Rows are points. Before rounding, the points of a table are all equally far from one centre. They may lie mostly on one side of it. Write the centre, to within rounding.
(in the rows, 128 means zero)

Points, 6 rows:
[[159 114]
 [146  89]
 [134 195]
 [124  70]
 [ 99 212]
 [137 193]]
Centre: [ 85 136]

Points, 17 rows:
[[115 126 172 103 122  90 119  90  78 134  95]
 [150 187 157 156 148 145 170 148 131 135   7]
 [107 112 184  94 143  98 187  82 135 162  80]
 [105  97 143 143 149 116 153  76 118 171  67]
 [139 192 180 134 101  98 157 142  80 128  40]
 [188 113 203 195 171 107 149 143  86  85  78]
 [135 211 172 157 166  93 195 166 148 145  45]
 [116 189 188 178 131  65 124 129 153 125 145]
 [142 104 156 137 104 143 168  98 113  52  88]
 [128 177 183 164 214  65 145 123 121 122  36]
 [178 160 180 169 113 135 211  96  70 116  61]
 [142 136 178 107 136  59 162  88 130  58  80]
 [139 182 123 191 158 125 214 160  97 101  60]
 [135 173 119 157 161  82 110 118 106  98  42]
 [163 129 158 139 146  98  94 121 149 101  40]
 [ 85 143 154 173 137 106 175  83 146  46 114]
 [169 205 131 133 102 107 180 126  84 110  79]]
Centre: [136 155 173 153 156 121 164 118 126 116  95]

Points, 29 rows:
[[113 138 177 146  76 122 105 132 145 105 145 108 166  35 119 106 127  90
   97 114 145 142  46 166]
 [138 100 141 173 109 127  95 135 121 118 133 161 150  50 108 122 106  80
  116 158 171 120  67 129]
 [113 163 156 134  98  71 118 130 163 116 138 130 123  97 104 130 119  79
   55 144 184  89  74 142]
 [149 156 122 212  75 111 124 119 183 110  98 119 133 109 120 105 164  51
  113 111 181 136  82 140]
 [118 116 115 166 145 125  60 105 204 102 135 153 164  90  84 137 128 108
   89 145 194 154  92 103]
 [158 128 147 129 107 145 156 154 226 103 100 145 142 124 117  98 139 137
  122  84 137 186 119 104]
 [148 124 110 191 120  56 119 135 140  96 137 169 140 121 116  92 120 126
   87  97 167 124   7  84]
 [106 146 201 142 110 148 129 102 164  87 161 119  83  73 125  90 137  85
   69  89 166 156  49 100]
 [165 172 120 195  84 157 144 101 152  57 140 137 133  96  93 133 172  94
   69 127 130 152 100  77]
 [134 170 139 170  86 142 135 101 174  54 167 163 150 153 110  96 184 138
  108  88 145 136 139  98]
 [156 127 144 154  95 148 124 156 217  65 120 147 138  67 115  84 159 106
   75 120 155 131  27 132]
 [140 109 137 175 118 131 105 116 147  71  51 147 164  90  83 117 133 102
   82 115 144 180  63 119]
 [112 107 121 197  87 145  76  95 136  79 171 131 112 150 118  94 183 113
  133  93 135 117  91 151]
 [172 153 155 152  88 106  99  73 167 128 127 195 140 105 141  90 138 109
   47 101 173 163  35 107]
 [159  96 102 140  98 125  57 121 158  77 206 132 106  94 134  50 117 115
  121  96 163 111  92 115]
 [120 149 109 139  73  82 133 122 134  78 159  91 138 121  95  81 188  80
  141  94 140 132  65 169]
 [110 171 128 161  97 119 166 134 184  95  90 188 129 112 103 116 189 128
  111  91 173 126  83 117]
 [157 146 148 169 114  91 126 117 184 103 172 134 177 141 116  82 123 110
  122 134 121 112  25 134]
 [148  92  77 206 133 129 109 102 177  75 135 118 147 133  83 132 168 109
   71 138 167 136  70  93]
 [ 84 189 122 175 104 157  84 101 140  93 157 144 140 133 144 137 116  65
   93  81 164 129 102 139]
 [143 146 103 192 119 125 138 100 192  71 165 166 134 114 133 100 150  98
  133 104 150 167  52  57]
 [153 154 121 151 127 159 107 105 166  87 108 188 170  85 133 138 118 145
  131 148 164 151  48 120]
 [131 120 140 144  86 118  99  98 138  86  90 164 148  63 103  34 141 108
   77 112 159 148 110 107]
 [140 136 110 194  65 161 123 149 184 120  91 112 129  96  95 100 157  92
   67 115 125 149  34 145]
 [116 165 151 187 101 107 124 126 152  29  81 134 156 114 121 119 130 147
  104 126 194 153  66 123]
 [171 144 108 212  80 131  96 136 190 103 121 169 153  77 113  78 140  67
   99 107 156 154  69 133]
 [176 135 109 191 118  98 135 135 147  87  88 178 159 100  86 141 155  95
   59  86 155 141  86 103]
 [159 114 119 178 133 172 128 208 134 119 104 112 137  80  97 106 142 126
   96  81 144 128  88 142]
 [115 151 113 174  98 173 104 123 155 109 146 109 160  96  96  94 162  87
  163 116 196 122  18  92]]
Centre: [141 135 125 139  92 131 111 131 145 106 147 127 133 122 106 110 134 122
  96 100 168 153  76 113]
